Each row is a point. Before rounding, the points of a table are all equally far from one centre. They may lie mostly on one side of it. Where is the centre, to within rounding?
In the rows, 100 means zero.

Points (6 x 3):
112 108 156
118 129 47
48 109 13
68 191 64
130 123 127
96 148 33
Centre: 52 115 97

Points (11 x 6):
134 36 22 100 68 53
81 44 114 161 68 33
150 51 54 145 25 90
157 43 92 116 63 15
120 21 86 98 112 78
90 27 42 102 66 107
156 70 30 109 62 23
146 59 130 146 75 33
97 37 146 105 45 75
47 39 65 142 69 60
93 142 66 90 23 109
Centre: 107 88 82 111 64 67

Points (18 x 11):
136 84 143 129 89 35 118 77 96 72 86
133 90 163 59 121 60 117 90 92 79 27
125 87 79 159 79 67 116 71 77 90 78
154 79 99 88 151 103 65 113 65 71 43
172 75 86 80 102 43 98 76 83 105 85
178 129 113 95 128 64 99 76 75 114 50
157 43 117 84 100 65 141 50 65 78 63
136 128 133 121 123 99 140 121 129 48 94
128 95 136 79 130 89 126 28 64 84 81
173 86 89 132 120 66 87 50 75 88 67
158 85 144 85 97 123 90 88 76 72 97
164 106 129 96 155 65 117 80 118 121 81
148 81 120 50 137 92 123 105 76 92 5
149 45 133 107 95 123 110 106 90 117 69
132 53 86 154 142 85 132 78 66 90 39
143 76 119 92 150 135 84 89 131 61 47
161 132 121 99 143 48 126 79 136 75 42
149 97 126 44 112 52 107 74 57 80 70
Centre: 129 92 100 98 115 88 123 92 96 77 60

Points (20 x 14):
138 61 18 57 34 136 144 114 96 111 55 81 71 104
132 103 77 90 85 148 104 61 45 132 45 92 106 116
123 90 61 71 34 115 175 82 96 70 86 111 125 75
93 120 102 65 21 98 161 72 134 92 57 52 84 146
141 108 40 103 36 112 119 42 83 102 39 82 94 102
143 121 62 61 105 89 143 56 155 94 109 102 98 137
137 103 61 60 24 87 153 83 50 127 86 91 110 110
101 77 98 51 37 143 144 97 70 91 74 26 68 89
100 153 94 30 81 96 132 69 97 140 81 78 102 123
142 113 59 5 60 108 150 100 109 89 37 95 109 138
93 85 45 37 70 108 99 24 123 112 65 73 94 140
98 126 92 40 69 124 127 89 82 98 119 72 70 60
98 115 63 57 71 85 181 106 102 83 81 85 88 169
144 87 39 46 75 136 152 44 106 140 93 89 94 145
153 143 53 81 32 96 129 66 95 148 85 53 101 126
152 99 33 109 63 108 175 82 145 109 82 53 93 123
153 128 113 67 22 144 150 73 131 104 79 62 91 81
136 66 29 93 72 115 146 65 76 86 104 54 60 138
126 113 47 34 40 85 159 86 104 106 36 70 119 147
122 128 96 17 61 155 100 62 115 129 88 75 87 83
Centre: 124 92 80 73 66 119 113 97 110 97 83 74 104 122

Points (24 x 20):
72 35 119 134 135 134 120 90 98 113 68 140 123 121 148 116 66 38 138 68
111 27 99 123 112 176 90 85 117 107 136 159 61 80 118 109 82 82 106 65
101 9 99 108 66 135 80 142 119 139 81 148 87 110 112 83 125 68 131 39
54 30 106 149 122 113 121 96 116 73 121 108 104 96 109 112 52 85 101 53
79 24 99 112 150 104 111 128 149 115 73 140 64 104 122 73 61 57 134 67
69 48 121 177 97 140 97 93 118 103 144 118 105 115 113 92 95 89 134 59
80 60 73 142 93 115 113 137 118 83 45 146 89 82 145 82 109 96 91 60
115 31 146 118 113 109 99 113 98 60 69 126 101 113 90 122 35 94 143 74
87 21 102 108 135 121 123 140 105 123 100 97 87 82 113 41 80 78 177 98
101 64 80 132 99 100 123 68 122 84 88 129 74 82 144 78 96 75 160 25
67 28 146 129 138 99 128 130 127 145 112 111 93 93 140 105 87 82 128 41
93 23 110 89 171 88 107 142 94 89 88 126 88 76 113 109 48 50 128 56
105 23 84 86 150 110 79 110 58 96 118 118 89 64 94 127 49 74 143 97
66 54 94 107 142 93 66 147 100 124 109 119 100 85 120 142 76 66 169 46
65 30 93 111 113 134 114 124 103 95 142 121 99 105 171 54 90 77 148 110
109 38 124 142 143 136 124 128 103 120 90 76 105 57 109 98 77 98 102 122
84 49 107 108 117 138 147 104 60 98 74 117 91 81 122 140 29 84 135 86
93 23 115 123 120 114 117 92 117 115 89 150 127 80 151 101 115 93 148 18
57 33 124 106 120 149 80 129 104 84 78 135 121 92 114 113 91 58 142 20
102 66 88 138 98 131 80 111 125 72 73 142 52 99 110 81 55 36 126 45
83 70 78 95 149 114 115 85 80 94 138 136 117 73 138 131 98 44 86 58
73 5 68 85 111 82 92 127 81 102 116 122 136 108 125 114 121 55 141 100
74 66 89 131 124 123 102 97 126 124 64 66 100 98 153 88 97 88 98 53
114 64 114 123 143 171 88 136 126 93 140 114 97 134 123 110 118 88 128 111
Centre: 107 60 104 106 104 115 105 118 98 105 102 122 97 93 117 100 93 75 125 79
